Rows are points. Each copy is the shape, with its points in the same order, stretched, turned, moved and blurred by noise. Say if it was mirrored as well.
(in the rows, 128 means zero)

Shape:
[[118 124 126]
 [137 106 192]
 [111 146 139]
 [192 141 173]
 [154 151  92]
 [115 206 101]]
Copy 1:
[[128 111 126]
 [114 181 156]
 [102 111 146]
 [102 200  74]
 [128 106  51]
 [ 63  64  91]]
Copy 1 is: only turned
Copy 2 (6 x 3):
[[123 131 119]
 [155  62 118]
 [121 133  84]
 [246  85  96]
 [176 171 110]
 [136 198  30]]
Copy 2 is: mirrored
Copy 3:
[[120 135 128]
 [117  81 109]
 [139 135 127]
 [133  82 163]
 [121 154 178]
 [163 164 155]]
Copy 3 is: mirrored

Shape:
[[107 101 122 162]
 [ 57  85 204 136]
 [160 117 158 150]
 [129 127 208 142]
 [130  77 109  92]
 [125 123 105  89]
 [ 93 151 106 103]
 [118 135  56  86]
 [122 143 144 188]]
Copy 1, 9 rows:
[[ 96 124 105 157]
 [ 80 131 189 227]
 [ 86 187 119 110]
 [ 90 203 157 157]
 [105 109 160 102]
 [149 124 139 115]
 [174 119 121 159]
 [176  94 110 108]
 [110 170  78 167]]
Copy 1 is: mirrored
Copy 2, 9 rows:
[[163  95 174 114]
 [124  45 220 227]
 [ 95  56 139 103]
 [ 59  50 179 150]
 [175  83  69 147]
 [149 130  76 131]
 [150 171 118 139]
 [189 186  52 113]
 [107 107 204  84]]
Copy 2 is: only turned
Copy 3 (9 x 4):
[[101 110 128 128]
 [108  92 133  51]
 [105 125 179 123]
 [104 125 184  78]
 [161 100 137 139]
 [168 132 119 136]
 [155 152  83 118]
 [181 143  80 160]
 [ 77 140 137 126]]
Copy 3 is: only turned

Shape:
[[208  91 151 177 159  89]
 [114  97 122 171 157 176]
 [103 124 121 106  88 101]
 [199 153 146 134 179  70]
 [100  94  86 124 132  92]
 [160 129 115 119 160 169]
 [ 80 127 156 180  68  96]
 [140  85 155 154 113 185]
 [ 84 124 160 135  71 107]
 [121 117 107 160  66  68]
 [ 88 135  78 136  75 140]
 [214  69 142 100 149 163]]
Copy 1 (12 x 6):
[[ 62 161 130 133 153  97]
 [117 106  60  96 113 132]
 [175 107 167 111 152 148]
 [ 75 193 164 158 125 125]
 [139  82 158 101  97 110]
 [139 175 103 114 106 109]
 [156  64 124 137 199 175]
 [145 130  76  84 173 128]
 [178  98 149 105 184 178]
 [156  72 157 138 182 118]
 [199  78 122 128 139 117]
 [121 213 127  52 150  79]]
Copy 1 is: only turned
Copy 2, 12 rows:
[[164 134  88 134 229 167]
 [134 148 166  90 152 142]
 [164 142 124 166  94  81]
 [128  86  52 156 184 188]
 [171 164 136 193 128 137]
 [123 154 103  90 131 159]
 [179 101 168 145 127  44]
 [148 170 154  56 157  78]
 [154 114 150 133 106  28]
 [231 125 135 189 130  84]
 [205 148 157 153  76  89]
 [139 203  68  77 180 140]]
Copy 2 is: mirrored
Copy 3:
[[163 132 181 113 224  63]
 [122 204 159 148 108 152]
 [114  78  97 158 118 123]
 [163  91 164  53 217 103]
 [100 102 143 185 146 157]
 [146 133 195 107  86 164]
 [132 145  39 165 147  93]
 [133 188 167 156  84 101]
 [110 124  59 157 124 101]
 [165  89  74 168 162 114]
 [154 133  84 173  68 181]
 [148 133 242 129 104  96]]
Copy 3 is: only turned
Copy 4:
[[143 160 111 167  62  88]
 [134 170 127  91 115  82]
 [141  92  98  98 140 158]
 [154 159 160 174  61 136]
 [ 99  99  83  96 103 140]
 [115 143 159 141 111  98]
 [185 156  72  79 147 152]
 [166 148 113 104 136  67]
 [194 124  90  71 150 146]
 [111 112  48 122 132 167]
 [ 82 112  86 104 164 156]
 [135  98 131 157  89  53]]
Copy 4 is: mirrored

Shape:
[[199 113  62 139 103  79 121 171 164]
 [116 175 160  76 141 124 148 136 156]
 [120 129 145 121 122 196 168 165 152]
 [149 155 147  72 124 112 194 109 177]
 [163 136 128 134 119 122  83 194  71]
 [122 144  84 132 165 116 184 171 118]
 [170 101 179 112 136 201 172  93 103]
 [ 92 126 154 131 110 183 112 162 152]
 [ 90 149 160 159 124 102 102  84 137]
 [112 118  77 146 134 179 147 101  81]
 [179 119 142  81 193 160 171  85 148]
 [115 115  59 106 207 110  83  73 153]
 [103 107 150  95 166 136 190 111 150]
 [132 190 181 136 167 179 194 140 159]]
Copy 1 (14 x 9):
[[154  16 158 151  79 158  52 130 196]
 [142 119 140 181  87 155 180 162 100]
 [161 176 124 150  87 160 184 102 148]
 [ 98 117 150 218  94 158 160 130  85]
 [178  20 122  56 110 134 125 146 170]
 [159  86 206 170  92 163 107 147  85]
 [109 160 124  91 139  80 179  90 113]
 [186 187 108 117 102 154 183 129 180]
 [141 148 132  98 193 118 173 178 165]
 [184 165 165 123 164  94 132 118 122]
 [ 91 136 154 150  99  79 135 142  75]
 [150 148 155 133 138  62  62 223 108]
 [110 183 166 167 125 154 143 149  57]
 [125 148 178 156  84 124 234 118 135]]
Copy 1 is: mirrored
Copy 2 (14 x 9):
[[163 120 152 173 111 203  95  46  88]
 [126 131 107  85  42 151 125 150 135]
 [ 85 141 124 140  89 148 192 141 166]
 [149 108  62 106  47 163 124 123 175]
 [181 141 205 154 121 116 129 119  74]
 [132 188 134  73 120 148 155  73  94]
 [134 129 111 171 127  97 158 179 237]
 [ 70 105 131 138 115 139 163 188 137]
 [132  69 106  90 172 127  69 199 127]
 [126 171 100 129 201 139 165 178 128]
 [109 182 108 124  92 164 109 123 217]
 [ 83 193  98  99 155 190  58 143  99]
 [ 93 150  67  85 110 116 118 130 171]
 [ 92 150 148  63  69 158 195 139 210]]
Copy 2 is: only turned

Shape, 15 rows:
[[135 137  97 131  98 193  64 155 132 146 160]
 [102 106 113 100 162  99 132 133 132  84 181]
 [151  76 102 180  95  95 117 147 206 106 153]
 [172 112 112 113 171 162  79 182  76 128 117]
 [ 82 138 132 159 151 118  97 167  97  94 141]
 [144 140 162 133 137 116  77 107 153 136 164]
 [ 99  34 108 129 122 109  65 123 140 114  60]
 [129 158 126 134 131 102  78 100 127 162 130]
 [109 166 164 114 101  69  87 110 207 104 116]
 [157 168 103 162 146 155 130  89 117 127 110]
 [100  72 145 185 118 174 187  84 217  72 113]
 [112 145 115 161 210 132 160 133 166 155  12]
 [153 158 114 131  84 177 186 117 105 120 115]
 [144 124 144 116 132 182 136 141 186 117 127]
 [148  92  91 117 113 185  93 123 172  72 106]]
Copy 1 (15 x 11):
[[102 158 158 107  98 116  84 216 152 111  98]
 [127  95 161  86 132 114 173 124 128 218 139]
 [ 62 101 104 110  98  70  79 115  67 208 156]
 [ 58 141 139 105 101 197 145 194 129 169  94]
 [151 100 160 106  77 151 166 133  86 173  93]
 [122 187 166 148  99 118 123 127 105 160 166]
 [ 89 142  35 101 105 166 129 133 112 211  28]
 [148 167 132 134  92 155 128 142 120 149 150]
 [145 153 137 209  49  55 167 109  98 178 167]
 [124 130 115 124 138 152 123 145 103 106 136]
 [103  97 110 157 174  58  84  70  79 143  77]
 [136  81  99 240 124 211 130 130  84 193  91]
 [102  81 120 124 128 110 118 127 156  53 112]
 [ 85 133 163 187 122  90 108 154 138 141 115]
 [ 56 141  92 111 136  84 122 190 127 151  69]]
Copy 1 is: mirrored
Copy 2, 15 rows:
[[ 65 196 124 150 111 164 113 157 145 132 137]
 [189 105 107 118 131 167 137 145 157 160 142]
 [192 188 149  38 167 207  75 114 128 134 176]
 [107 108 105 201 130 182  81 177 139 108  88]
 [178 175 171 135 108 116 130 157 192 114 116]
 [156 138 137 152 110 178  65  83 168 159 141]
 [213 180 124 130  94 213 106  73 151  55 123]
 [132 145 155 149  92 163 110  82 146 146  83]
 [183 178 185 171 160 191 122  58 170 158 140]
 [ 91 134  94  94 134 137 132 109 142 146  46]
 [189 207  61  12 210 102 146  66 137  81 156]
 [190 159  81 141 207  79 176  91  75 119  10]
 [ 28 110 133  77 182 112 172 146 123 104  82]
 [132 154  75 141 203 148 124 118 123 133 147]
 [121 174  53 121 182 227 114 112 156 114 136]]
Copy 2 is: only turned

Shape:
[[131 143 144 156 114 127 108 106 141 110 141 160]
 [143 134 101 121 136 140 101 107 129 137 144  92]
 [167 166 113  97 116  98 162 101  97  65 120 121]
 [158 122 101 115 112 111 144 102 147 130  86 129]
 [133 130  94  63 166 158 111 107 132 134  81 151]
 [123 144  94  90 105 167 102 130  91 130 139 143]
 [118  60 181 156 191 136 131 162 111 173 104 109]
 [142 112  91 141 136 163 157 122 159 100 140 161]
 [164 193  76 129  91  91 152 130 131 117 143 152]
 [158 133  61 132 114 134  75 100  83 144 110 145]
 [105 141  76 140 103 133 169 130 165  86  74 121]
 [133 127 112  91 105 124 130  75  71 140 164 135]
 [114  60 183 146 152 111 130 144 154 166 110 108]
 [106 126  64  70 152 124  77  97  73 119 165 157]
 [169 118 110  84  97  96 135 139 116  85 117 119]]
Copy 1 (15 x 12):
[[157 104 136 107  86 130 112 129 179 150 137 106]
 [ 96 131 170 129 163 129 137 143 110 161 105 120]
 [174 178 132  92 124  23 133 106 145 171  59 126]
 [129 153 132 103 114  69 181 148 128 196 127 150]
 [ 81 180 168 125  96  92 193 162  86 146 166 149]
 [119 136 142 143 153 113 138 106  71 113 154 156]
 [106 154  53 126 143 162 100 249 113  99 141  86]
 [105 138 134  37  69 116 109 127  92 160 131 132]
 [158  73 150  77 136  20 144 110 131 176 103 144]
 [142 138 217 143 175  88 133 141 112 189 191 158]
 [ 65 143  87 102  71  79 133  86 119 215 138 139]
 [162 156 146 114 172  98 140 129 132 107 104 202]
 [111 145  47 125 133 173 146 208 150 119 126 100]
 [105 187 207 122 186 108 138 110 123 106 156 176]
 [164 188 119 101 164  63 172  99 107 158  90 120]]
Copy 1 is: mirrored
Copy 2, 15 rows:
[[129 108 118 109 138 122 123 117 177 131 143 150]
 [ 92 109 128 104 133 144 111  94 120 105 110 130]
 [ 88 101 160 130 180 108  59 105 111 125 168 138]
 [125 141 169 136 164  92 116  83 133 122 114 102]
 [139 124 200 121 160 135 151  82  73 114 121 117]
 [111  71 133 156 152 152 132 112 104  81 145 141]
 [173 177 128 138  51 155 153 103  68 179  95 144]
 [ 97 135 120 123 161  87 174  96 135 152 151 116]
 [118  78 121 133 174  61  79  94 146  97 176 112]
 [137 124 139 135 152 140 110  51 127  67 152 147]
 [133 144 139 148 208  36 122 118 121 135 117 132]
 [ 91  99 115 153 144 196  97 111 118 109 163 105]
 [145 174 126 130  73 139 158 136 113 158  78 113]
 [107  95 129  97 162 188 124 121  73  52 203 136]
 [ 70 121 170 140 149 103 113 132 116  96 144 141]]
Copy 2 is: only turned
Copy 3, 15 rows:
[[125 126 135 173 124 137 143 140 155 139 113 139]
 [138 151 133 123 102 123 131  83 128 127 121 141]
 [157  74 135 206 117 137 132  89  50 140 124 116]
 [142 125 121 142 137 111  86  97 110 118 119 150]
 [138 123 117 105 148 138 108  70 135 150 142 184]
 [ 89  95 126 154 143 122 157  77 120 185 128 135]
 [146 195 116  39 170 153 128 160 123 156 108 116]
 [ 99 129 186 122 137 114 103 158 113 129 136 128]
 [ 90  96 108 230 108 102 127  97  89 106 126 146]
 [113 141 110 189 148 110 136  54 131 162 141 143]
 [110 109 182 147 150  95  90 134  76 142  79 163]
 [140  82 122 156 133 114 159  87 107 161 151  89]
 [155 177 135  45 156 147  95 168 140 118  94 116]
 [115 103 153 132 172 127 176  68 133 142 147 130]
 [122  89 145 151 131 144  94  86  73 115 110 110]]
Copy 3 is: mirrored

Shape, 16 rows:
[[107 158 120 132  85 139  83 192 111 151 165 144]
 [197 176 102 129 159 109 119 145 109 145 138 117]
 [163 153 142 157 132 111 154 104 147 104  83 100]
 [158 147 100 103 138 150 101 121  82 104 103 147]
 [123 129 128  97 140  74 141  85 168 128 112 118]
 [139 120 107 164 112 113 111 145  82  95 155 148]
 [191 151 146  99 155 106 140 108 132  56 114 102]
 [122 120  72 153 105 124  88 142 115 142 170 166]
 [111 109 131 135 151 131 139  73 187 163 101  51]
 [119 152 123 115 121 123 187  90 145 157 105  94]
 [209 129 155 107 135 133 119  97 145  86 114 131]
 [ 94  79 107 116 149 134 183 131 183 140 124  86]
 [151 144  85 113 119 121 137  98 182  79 104  85]
 [ 98 158  96 165 141 139  98 181 133 160 132 188]
 [172 138 104 132 110  98  86 185  89 141  91 147]
 [ 77 155 102 157 142 116  72 186  86 150 146 139]]
Copy 1:
[[142 114 138 158  85  71  94 107  83 165 138  73]
 [109 122 117 173  92 146 131  85 106  63 137  72]
 [121 116 105 190 132 119 139 144 161  65 119 126]
 [120 133 108 105 113 127 141 115 109  98  97 118]
 [105 148 121 161 186 130 109  88 129  94 166 169]
 [159 162 148 112 112  86 101 152 123  91 115  84]
 [113 148 125 145 115 121 143 105 182  40  96 140]
 [125 132 153 111 110  97  65 140  76 123 150  87]
 [ 91  85  86 169 185 155  98 110 169 152 164 141]
 [100  91  89 165 153 129 153  84 145 122 194 130]
 [ 90 122 148 151 115 108 134 114 170  52  71 135]
 [134  93 146 155 160 169 128  96 176 142 200 143]
 [110 106 100 149 129 121 102 109 151  86 144 180]
 [123 130 162 182 100 153 126 139  60 155 175  84]
 [163 131 122 163 122 126 113 118  66  71  77 107]
 [145 160 127 152 110 136  97 130  71 167 140  59]]
Copy 1 is: only turned
Copy 2, 16 rows:
[[ 90 159 148 158 156 144  63 125 100 186 109 151]
 [ 96 144 187 103  90 143 142  99 165 135 149 109]
 [126 103  70  59  81 125 155 116 184  89 166 124]
 [100 142 121 120 100 103 190 107 144 151 118 170]
 [ 94  84 100  99 139 112 165 157 118  64 122 112]
 [130  89 129 119 153 125 126  72 138 168 112 132]
 [133 119 109  83  85  48 180  98 188 101 151 111]
 [101  88 168 123 145 147  98 123  73 164  88 139]
 [163 132  69  46  78 154 162 209 101  68 118  76]
 [125 138  70 106 102 170 149 152 111  39 149 118]
 [144  94 127  69  87  46 169 150 180 116 169 145]
 [148  74  65 144  90 165 139 201  80  97 119  53]
 [102 113  82  79  50  77 163 108 101 100 146  98]
 [ 47 101 133 142 131 183  81 157 126 181  70 150]
 [ 69 120 143 124 158 150 141  92 141 218 164 153]
 [ 70 144 136 150 161 174  99 106 118 203  50 120]]
Copy 2 is: mirrored
Copy 3:
[[152 157  59 122 172 153 117 136 116  65 131 103]
 [101 105  84 150 138 155 146  96  72 160 111  74]
 [113 118 170  97  79  94 146 119 127 186  96 108]
 [112 144  55 171  70 128 169 122 112 152 123 101]
 [156 132 194 153 102 150 117 144 107 184 103 155]
 [121 169  67 140 115 120  86 114 100 122 161  96]
 [ 87 113 109  99  47  93 135 165 104 225 122 123]
 [133 198  86 180 173 151  85 111  81 106 143 104]
 [119 119 249 127 149  99 140  76  97 146  85 191]
 [175 107 197 114 128 122 151  80 136 171  89 150]
 [ 60 142 106 109  70 126 130 162 125 203 120 117]
 [132 106 202 156 180  83  96 105 117 145 141 167]
 [122 133 159 141 100  58 122 134  97 218  68 142]
 [148 156  94 170 168 135 154 145 112  81 143  45]
 [132 116  51 187 105 164  96 116 126 101  97  59]
 [179 141  79 161 141 139 138 126  71  37 154  80]]
Copy 3 is: mirrored
Copy 4:
[[100 157 166 176 125 123 177 164  94 179 164 207]
 [162 143 119 106  89 156 137 161 137 139  72 168]
 [125 120 146  52 110 146 112  95 139 160 101 105]
 [149 149  82 120 115  90 120 158 116 154 124 137]
 [143  95 108  98 145 173 125  85 160 100 116  93]
 [129 135 150 154  95 115  94 127  66 171 110 155]
 [130  86  90  89  60 115 111 112 156 125  72 110]
 [144 158 174 171 137 114 129 136  77 137 133 168]
 [101 168 154  90 162 179 113  86 212  87 135  64]
 [143 147 127  89 142 176 141  79 176 150 127  69]
 [144 115 109  89  63 108 111 117 162 124 125 134]
 [129 140 168 159 174 181  97  87 217 131 105  60]
 [136 118 144 101 130  84 143  76 177  94  62 113]
 [157 134 195 136 160 121 144 205  85 174 155 162]
 [138 138 108 126 131 140 101 166 110 199 109 230]
 [ 98 147 145 160 160 142 147 201  72 166 138 162]]
Copy 4 is: mirrored
